Each row of a before or after table is a point. One or more steps were done to the points. Then noise was added and the rows were shuffled. The steps act on how far a point lies along the listed directions, d1 being the first. What was done? A step turns or swaps two directions, mirrors them in a line or flattens them onto one, adds a multiple of one to another, or multiplies one. Angles are multiples of 10 degrees, from the lower direction toward the higher: turns from -170 to 170, lines from 10 to 170 but not 90. Use the fewest steps. Two steps may share a direction if one is a turn and the other turns, adds or multiplies; they go together, in the order done. Otherwise the lowest direction goes first.
In the rows, zero is written as 128.

Directions:
(1): [151 195 138]
(2): [195 104 133]
Before, 13 rows:
[[164  96 133]
 [122  94 113]
 [154  64 124]
 [ 38  98 117]
 [166 208 136]
 [181 148 150]
 [143  89  98]
 [ 66 125 129]
 [ 99  82 132]
 [154  92 115]
 [122 102 103]
 [ 98  95 123]
 [ 14 224 124]]
After, 13 rows:
[[ 67 135 128]
 [182 137 150]
 [116 103 102]
 [149  87 115]
 [135  88  97]
 [177 199 137]
 [159  89 132]
 [142  62 121]
 [ 33 243 128]
 [115  98 112]
 [ 92  88 132]
 [ 92 100 123]
 [ 34 114 117]]
Steps: turn d1 and d2 by 10 degrees

Directions:
(1): [ 90  63 167 109 179 124]
(2): [189 126 108  72 169 164]
(3): [165  98 153 195 129 180]
(4): [ 78 116  96 107  97 199]
(5): [134  80  49 154 139 101]
Before (12 x 6):
[[ 87  90 207 113 180 129]
 [129 141 109 149 120 113]
 [ 48 142 102 102  61 243]
 [134 189 153  99 118 136]
 [ 59 114  93 115  76 201]
 [104  92 120 142 134  86]
 [ 86  95 202 122 130 176]
 [111 138 188 101 127 119]
 [ 76 151 166 101 109 147]
 [155 180 135  91 137 158]
 [140 160 115  93 111 228]
 [135 156 137 168 112 125]]
After (12 x 6):
[[ 59 118 104 121  81 197]
 [ 23  46  61  96 110 181]
 [161 135  54 106 137 151]
 [186 124  90 178 147 101]
 [ 93  77  87 166 117 161]
 [ 83 116 172 126 114 151]
 [196 136  90 144 160 116]
 [114  65  97 146 124 140]
 [ 69 113  54 132  76 200]
 [144 162 124 155 131  60]
 [150 160 150 149 125  99]
 [ 15  31  88 106 144 205]]
Steps: add 1.5 times d1 to d4; turn d3 and d5 by 170 degrees

Directions:
(1): [165 110 160  66  93 134 204 137 114 148  62]
(2): [162 150  99 130 211 191 147 150  81 175 137]
(3): [ 82 131 172 141 112 202 189  94 125  95 181]
(4): [113 143  41 141 110 168 161 138 208 124  95]
(5): [ 85  68 127  62 202 131 115  85 161 116 112]
Before (12 x 11):
[[115 125 111 182 142 160 125 163 145 104 155]
 [159 140  86 103 150 164 186 128 175 136 101]
 [102  88 153 106 114  22  24 110 155  88 116]
 [ 94 128 144 139 172 167 116  91  81 133 168]
 [125 133 219 185  19  55  87 152 121 113 146]
 [129 105 169 120 170 148 124 110 125 123 112]
 [152 135 123 168  98  75  60 160  86 135 139]
 [131 134 177  77 151 151 177 124 116 135 121]
 [ 70 109  91 131  85 151 160  93 217  74 117]
 [ 83  91 207  32 125 115 179 106 109 119 134]
 [ 97 147  35 180  88  53  50 163 238 105 109]
 [120 172  70 225  65 127  96 132 186 103 149]]
After (12 x 11):
[[ 69 111  67 145 104 124 115  99 224  79 124]
 [152 128  62 110  53  41 124 176 224 133  25]
 [118 133 114 143 194 123  70 110  87 149 142]
 [141 145  88 123 146 186 189 117 177 119 136]
 [123 109 168 127 176 146 115 106 129 116 123]
 [174 123 143 128  72  82 110 167  79 142  94]
 [127 135 221 179  13  47  93 155 121 123 136]
 [163 164  58 193  59  87  97 156 183 126  91]
 [100 144 170 120 167 163 148 109 123 117 173]
 [ 42 109 196  83 150 131 138  86 116  96 202]
 [141 119  93 170 147 125 102 180 146 123 127]
 [131  73 178  59  84  32  82 117 141  99  70]]
Steps: turn d1 and d3 by 70 degrees

Directions:
(1): [163 124 104  12  85 133  89  63 124 152 120 124 118 125]
(2): [173 163 183 106 152 172 146 140 206  98  69  79 136  95]
(3): [124  99 132 145 140 122 128  57  80  53 120  65 200 145]
(4): [ 81 132  98 138 177  72 122  76 196 184  80 141 169 139]
Before (8 x 14):
[[160 135 125  58 180 129 100  14 191  83  38  41 198 112]
 [ 85  88 111 187 130 121 136 139  77  79 157 123 152 128]
 [123 102 122 187 121 135 157 157 110 116 158 132 113 134]
 [136 147 136 178 141 133 170 174 137 142 138 195  89 115]
 [ 71 106  76 121 166 103 115  14 137  98  78  86 189 132]
 [116 143 154 119 122 133 150 147 166 115 131 142 119 121]
 [125 133 129 123 202  88 131  11 215 136  19  75 249 141]
 [128 103  95 114 136 110  99 127 103 167 130 132  92 141]]
After (8 x 14):
[[126  93 109 140 153 123 109  51  62  33 125  55 191 141]
 [122 109 112 153 125 123 143 139 148 151 137 141 111 132]
 [ 75  94  83 154 125 100 122 135 100 135 154 160 130 132]
 [147 159 143 150 156 132 165 137 180 138 100 169 109 106]
 [115 141 153 116 130 133 149 126 165 101 123 124 138 123]
 [140 115 115 117 137 130 109 158 121 163 127 130  76 129]
 [ 55  93  67 173 141 108 125  85  69  97 144 130 147 141]
 [102  99 124 211 177  94 147  69  94  82 109  93 232 168]]
Steps: flatten d1 and d4 onto the line at 140 degrees; turn d2 and d3 by 50 degrees

Directions:
(1): [210  82 160  82 117 156 107 217 114  86  83 154  95 109 152 139  92 117
 119  85 182  98  69 173]
(2): [ 99  86  83 213  95 193  96 125 151 154  80 104 168  71 113  89 155 153
 106 109 215 108 116  90]
(3): [125  82 117 122 167 131  23 170  79 136 159 106 156 155  73 163  51 115
 160 129 122 113 175  58]
Before (10 x 24):
[[116 122 109 165 142 115 128  76 119 115 140 101 132 125 112 110 116 124
  150 140 124 134 171  97]
 [137 131 111 169  88 155 160 128 166 122  94 126 138 100 162 100 172 139
   95  95 157 123 107 142]
 [ 68 132  92 181 107 179 171  93 168 165 125 104 126 108 124  87 194 155
  101 156 152 143 133 107]
 [ 69 173 109 209  79 141 221  25 214 171 120 133 133  99 151  78 249 156
   74 130 161 169  93 158]
 [123 148 146 107 128 127 170 112 148 164 124 123 121 141 139 106 153 139
  129 125 120 144 141 150]
 [142 130 138 100 138 163 139 148 130 126 103 154  92 117 147 139 118 141
  114 101 145 141  92 156]
 [ 35 145  68 195 158 147 139  56 149 166 148  91 171 116 100 114 148 133
  123 144 102 157 165  58]
 [149 148 174  77 150  87 144 124 105 117 166 128 124 162 132 134  94 134
  130 144  71 162 129 126]
 [164  94 131 111 118 162  73 223 112 103 113 125 126 114 105 140  75 113
  135 128 182 101 105 131]
 [ 89 109 105 114 179 124  36 146  96 127 174 113 193 176  68 182  80 113
  181 123 107 112 190  36]]
After (10 x 24):
[[ 74  95  84 186 121 195 110 126 144 167 127  94 143 109  97  98 155 151
  112 147 172 124 147  70]
 [109 206 139  99 121  90 197 108 149 117 162 134 107 152 135 127 151 117
  134 180  76 153 130 170]
 [103 149 130 102 168 132 122 114 114 147 152 139 109 153 118 156 104 135
  135 129  90 158 146 115]
 [ 64  65  77 226 134 179  14 115 131 190 151  89 195 121  48 126 115 142
  121 117 195 128 165  20]
 [104  91  80 193 114 209 135 130 163 134  68 112 150  58 135  91 151 140
   91  88 203 120  83 109]
 [156 153 145 100  90 148 215 137 181  81  71 173 115 103 191 120 200 132
  109  82 172 116  51 201]
 [133 104 137 112 140 150  98 151 123 167 123 111 140 140 110 118 106 134
  139 111 146 122 153 110]
 [149 106 116 162 117 143 142 107 133  98  97 115 115  93 137  96 127 126
  132 113 171 117 124 133]
 [188 108 176  80 133 125 115 177 104 101 125 133 120 132 137 128  79 136
  118 112 132 137  91 135]
 [ 91 136  91 174 130 125 105 105 136 148 155  99 169 142 110 126 135 131
  129 127 102 136 180  72]]
Steps: turn d2 and d3 by -160 degrees; turn d1 and d2 by -120 degrees

Directions:
(1): [207  76 121  87 128 121 203 148  83 137  51 194 196 110 149 111 145 193
 177  75 206  87  62 119 148 169 131 186 156  98 106 105 113 122  96  55
 131  77 115 164 142 101 124  98 154  72 109 128]
(2): [126 108 134 124 205 151  74 143  75 104 104 107 117  52 160 100 181 108
 128  78 221  96 182 104 134 150 157 172 116 172  80 100 145 191 145 195
  99 198 129 134 147 154  82 199  60 122  91 183]
(3): [123 175  36 121  49 191 118  97 130 117 104 159 147 154 179  98 146 162
 125 131 138 133 220 140 110  64 122 123  99 164 127  47 105  31 145 136
 134 192 162 169 125 108 138  84 103  44  81 106]
(4): [158 131 176 129 141 177  84 152 158 154 141 120 132  68  58  70 127 117
 141 112 142  59 135 187 182  98 107 141 145  99 201 125  16 127 119  71
 124 191 156 113 129  75 221 166  79 150 148  76]
Before:
[[ 95 149 153 139 142 159  83 157 133 109 173  82  75 103  80 126 129  78
  101 113 110 130 152 141 131  99  94  94 153 118 142 151  92 138 154 167
  143 161 142 102 141 114 151 157 110 162 131 122]
 [153 116 190 120 184 144  91 145 142 145 161 101 129  73  69 117 158  93
  155 110 123  77  98 154 171 160 117 150 139  97 162 175  72 199 119 115
  118 119 122 101 137 102 163 182 126 192 141 114]
 [142 143  71 108  23  95 195 101 152 134 140 165 179 223 116 164  47 194
  135 175  54 188 111 129 142  81 116 101 133  92 166 136 129  13 122  60
  135  76 140 142 117 116 171  30 212  98 122  81]
 [169 110 131  91 110 115 174 133 153 160  98 165 183 144 113  93 107 170
  130 115 144 110  87 160 158 138  85 148 145  93 145 131  88  97  94   7
  171  93 117 128 126  73 179  74 133 111 144  81]
 [184 101 203 100 163 154 178 153 115 159  96 146 168  80  73  95 153 160
  159  85 173  73  62 158 152 164 115 167 202  91 142 136  59 170  86  67
  146  99 107 133 136  98 170 143 155 125 154 112]
 [180 123  52 100  97 130 175 113  93 128  57 197 159 153 190 113 156 180
  159  97 176 105 119 116 122 130 128 172 152 139  87  88 126  89 131 116
  160 118 136 167 137 135  93  86 112  63  80 130]
 [124 180 218 174 111 148  65 135 212 154 223  99  99 134  12 119  60  75
  105 190  39 116 104 208 190 109  61  72 112  79 247 191  15 130 123  95
  132 161 143  69 108 110 232 155  92 243 215  63]
 [100 194 120 150 114 200  48 126 158 106 140 102 110  90 113 117 131 117
  104 124 113 127 220 168 145  71 133 131 129 159 157  85  89  95 130 126
  143 182 184 135 158 107 164 127  55 118 138 135]]
After (8 x 48):
[[155 136 134 130 166 161  72 140 129 149 123 121 100  76 101  79 155 103
  133  97 164  66 159 158 164 104 120 162 155 134 153 124  47 148 144 137
  137 212 156 116 130 125 164 179  34 148 117 111]
 [ 70 195 167 156 110 163  99 104 191 144 198  76  88 153  64 130 120  92
   86 173  43 147 163 169 106  88  99  75 154 130 174 154  91 128 133 161
  163 149 133  96 115 124 175 134 142 174 172  96]
 [ 93 161  99 141 144 137  99 123 108  78 107 108 115 114 185 176 148 128
  105 116 145 169 191 100 103 136 162 148 121 179  68 100 205 139 136 182
  137 114 145 149 165 168  61 116 100 106 122 208]
 [ 84 136 186 141 190 100  78 133 169 147 183  66  98 113  80 110 109  76
   77 142 103 138 143 155 139 138  98 108 120 134 148 181 125 184 127 116
  151 147 114  70 121 122 159 155  85 211 171 118]
 [155  58 222 120 240  59 115 172  90 126 154  82 125  62  58 144  95 113
  141 101 165 110  69 113 197 181 144 166 164  94 135 213 135 229 124 117
   83 115 107  90 145 157 135 202 130 217 148 158]
 [ 89 180  92 137  70 130 123  85 170 125 181 105 118 187 133 174 127 118
  119 181  25 174 147 131 103 113 107  83 101 123 142 152 142 100 143 153
  147  83 125 120 112 125 124  96 178 150 117 111]
 [104 140  94 114 100 124 164 135 110  96 129 129 105 164 147 167 135 125
  105 118 116 175 126  91  90 126 102 104 144 131  86 133 171 104 149 175
  150  87 122 133 150 142  76  97 169 105 107 154]
 [ 82 148 143 163 114  44 161  97 135 103 180 120  98 230 155 232  75 104
   86 192  57 241  66  82  90 194 110  67  86 133  77 209 250 169 134 208
  133  17  79 103 115 223  27 100 179 201 170 183]]
Steps: turn d1 and d4 by 120 degrees; swap d2 and d3
